Each row is a point. Any point is a mix of the corners, with weights that add up to 1. It lies inside the corners' shape when no weight is negative. Is each point inside? If not, which corners have a negative weight?

Corners:
(1): [27 21 33]
(2): [-24  34  68]
(3): [ -9   5 -40]
(4): [-27 -95 -50]
Points:
[-18 -51 -38] => inside
[-24 -67 -29] => inside
[-19 -45   0] => outside (3)
[-5 35 19] => outside (4)
[-20  26  56] => inside
[-14 -44  -3] => outside (3)
[-3 22 -2] => outside (4)
[-21 -24   7] => inside

Corners:
(1): [ -6 -95 -46  48 -65 -40 -52  13 -60]
(2): [ 48  24  59   5  20 -18 -10 -66 -31]
(3): [-23  -9  66 -34  -2 -40  46  32   8]
(4): [-36  11  18 -44 -69   1 -61  17 -48]
(5): [ 12 -75 -32  -7   4   7  12  32   1]
(6): [ 10  22  49  55  -7   2 -41  52  -2]
(7): [-32  12  22  24 -47  61  24 -27  36]
(8): [-12  27 -47  32 -55 -20 -46 -35  -6]
(9): [ -9 -10  53  28  65   2  26 -42  57]
(10): [ -9  11 -79  59  40 -32  31  42 -43]
Points:
[-28 -24 -23  32 -63  -8 -53   9 -34] => outside (2, 3, 5)
[ 15 -15  25   8  37 -25   9 -27 -16] => outside (6, 7, 8)
[-15 -12   4  29 -37  14  -7  -5   1] => inside
[ -3 -26  -6  10 -16  -7  -4  12  -4] => inside
[-16 -25  20   2  11 -12  23  31   6] => outside (2, 8)
[  5 -14  29  10 -15 -10 -15 -22  -9] => outside (10)
[  2  -3  13  -1 -10 -19 -17  -2 -27] => outside (7)
